Each row of a before or after table is a point. The points were changed in one or more steps. Then noise was added and the rows were shuffled. The steps act on how far a point lies along the listed directions, d1 being the first. Name the steps. A step turns or swaps two directions, mirrors them in a line or flattens them onto one, adds a multiple of one to another, or multiplies one. Angles are multiples of 10 degrees, from the lower direction toward the higher: turns from -170 to 170, lines from 10 to 170 but not 90. Use the fewest steps. Two steps may share a direction if one is a turn and the other turns, adds or multiplies; they go together, in the order done. Otherwise the lowest direction goes first.

Directions:
(1): [4.1 0.6]
(2): [-0.6  4.1]
Before:
[[ 0.6  6.0]
 [ 2.9  2.1]
 [ 0.4  6.7]
 [-0.3 -3.5]
 [-2.1 -2.7]
 [-1.2  0.9]
 [-4.4  1.2]
 [ 3.2  4.2]
 [-1.5  0.5]
 [-1.9  1.1]]
After:
[[ 1.6 -1.1]
 [ 1.1  3.3]
 [ 3.3  4.7]
 [-3.3 -1.4]
 [ 2.3 -3.7]
 [ 6.3  2.5]
 [ 5.3  2.2]
 [-1.9 -2.7]
 [ 0.8 -1.4]
 [ 1.0 -1.1]]
Steps: swap d1 and d2

Directions:
(1): [ 2.0 -3.3 -3.4]
(2): [ 2.4 -2.5  3.8]
(3): [ 4.1  3.1 -0.6]
Before (9 x 3):
[[ 2.0  1.3 -2.1]
 [ 5.8 -6.3  7.8]
 [ 5.3  1.0 -0.2]
 [ 0.8 -0.7 -5.7]
 [ 0.5  0.6 -2.9]
 [ 0.8 -0.7 -5.8]
 [-1.4  1.4 -5.2]
 [ 4.8 -4.1  6.1]
 [-2.5  2.8 -3.8]]
After (9 x 3):
[[ 0.0  0.2 -0.2]
 [-0.8 -0.1  0.4]
 [-1.2 -1.7  0.0]
 [-0.3 -0.3 -0.7]
 [-1.2 -1.3  1.1]
 [-2.2 -4.5 -2.1]
 [-4.3 -1.0  1.0]
 [-4.0 -1.3  1.7]
 [-1.2 -2.3 -1.1]]
Steps: turn d1 and d3 by -120 degrees; multiply d2 by 0

Directions:
(1): [-3.3  1.5 -2.0  0.6  5.1  3.1]
(2): [ 3.7  1.1 -1.3 -1.3  4.2 -4.1]
(3): [-1.3  2.7  6.3 -1.3  1.4 -0.6]
Before:
[[-0.5  0.4 -2.1  2.0  0.3  2.0]
 [-3.2  1.6  2.7 -1.5  1.2  1.8]
 [ 3.8  0.7  1.4 -0.9  1.2 -2.7]
 [-3.3  2.4 -2.1 -0.4  2.0  3.5]
 [-2.7  0.6 -4.5  0.6  2.6  3.2]
 [-0.1 -2.2 -3.7  0.2 -1.9 -1.1]
 [ 4.8 -2.8  3.0 -1.4 -3.7 -3.6]
 [-1.6  0.8 -3.9 -0.4  0.8  1.8]
 [-0.8  0.7  7.0 -1.0 -2.8 -3.1]
 [ 0.3  0.3  3.8  0.4 -6.3 -0.5]
 [-1.4  0.6 -0.8  1.2 -1.2  4.6]
 [-1.8  1.6  1.9 -0.3  0.6  0.8]
 [-1.3  0.2  3.1 -0.2  1.2  0.0]]
After, 13 rows:
[[-3.4  1.3  1.1  0.4 -0.2  2.7]
 [ 4.9 -0.8  5.2 -2.6  0.0 -5.3]
 [-1.1 -0.2 -4.2 -0.2 -1.3  1.7]
 [-4.3  0.8 -3.3  0.7 -1.3  5.0]
 [-1.1 -0.5 -2.2  2.5 -1.9  2.7]
 [-5.1 -1.0 -0.2  2.7 -6.6  8.8]
 [-5.1  0.5  6.9  1.4 -9.2  4.5]
 [-5.6  0.6  1.4 -0.2 -0.2  4.9]
 [-2.5  0.0  2.4  0.3  1.6  1.0]
 [ 7.5  2.6  0.5 -2.7  7.2 -7.0]
 [-4.3  1.6  7.6 -0.8 -1.3 -0.3]
 [ 0.5 -2.1 -2.2  0.0 -3.1 -1.8]
 [-2.3 -1.2 -5.7  1.0 -0.5  3.2]]
Steps: turn d1 and d3 by -30 degrees; multiply d2 by 3

Directions:
(1): [ 1.9  4.2  1.7  4.0 -1.4 -2.0 -4.5 -2.0]
(2): [ 1.3  0.7  0.8  1.2  3.5  7.2 -1.5 -0.7]
(3): [-4.0  4.0 -1.0 -1.0  0.8  0.3 -2.1  5.6]
(4): [ 4.8  0.2 -6.2  1.5  1.1 -0.7  0.1  2.3]
Before, 12 rows:
[[-4.9  0.2  5.3 -1.8 -2.1  1.5 -0.2 -2.0]
 [ 1.4 -7.0  0.9 -1.7 -0.2  3.6  6.4 -4.0]
 [ 0.9 -5.6 -0.5 -1.3 -0.2 -2.0  3.1 -2.3]
 [-4.7  0.0  4.9 -1.7  1.7  2.6  0.1  0.6]
 [ 3.2 -0.8 -0.6  1.2 -3.8 -3.8  2.1 -4.8]
 [-1.4 -3.6  5.0 -0.1  0.5  0.7  0.5 -5.9]
 [-0.8  2.4  4.9 -0.8 -0.1  4.7 -2.2  1.1]
 [-2.1  1.7  3.7 -2.0 -0.9  2.5  3.2  0.1]
 [-0.6  1.7  0.0  1.1 -1.6 -5.6 -1.4 -0.8]
 [ 3.7 -4.7 -2.9  0.0 -2.5 -4.1  4.6 -4.0]
 [-6.0 -1.5  5.5 -3.8  1.0  5.1  2.7 -0.1]
 [ 1.8 -2.1  1.0 -0.3 -2.5 -5.2  1.0 -4.9]]
After, 12 rows:
[[ 0.9  2.3  1.1 -0.8  0.8  5.0  2.5  0.6]
 [-2.9  1.3  3.6  0.0 -0.7 -2.2 -1.5 -2.0]
 [ 0.3 -4.4  2.3 -0.9 -3.4 -3.2  4.2 -6.3]
 [ 0.0 -2.2  4.4 -0.7 -1.2 -1.0  0.4 -6.2]
 [-0.8  0.9  1.9  0.1  1.7  7.4 -1.3 -1.3]
 [ 2.5 -3.0  1.7  1.9  3.1  4.4 -0.4 -4.8]
 [-0.1  0.6  0.7  0.6  4.2  5.7 -0.9  1.9]
 [ 1.0 -1.2  2.8  0.2 -3.4 -1.8  1.8 -6.1]
 [ 3.4  2.5 -0.4  0.2  1.3  4.9 -2.1  3.1]
 [ 0.1 -5.0  1.9 -0.9 -0.2 -0.8  2.1 -3.4]
 [ 0.2 -0.2 -0.2 -0.8  4.2  9.0  0.7  1.2]
 [ 3.4 -5.7 -0.6  0.0  0.1  3.2  5.1 -3.9]]
Steps: multiply d1 by 0.7; turn d2 and d4 by 70 degrees
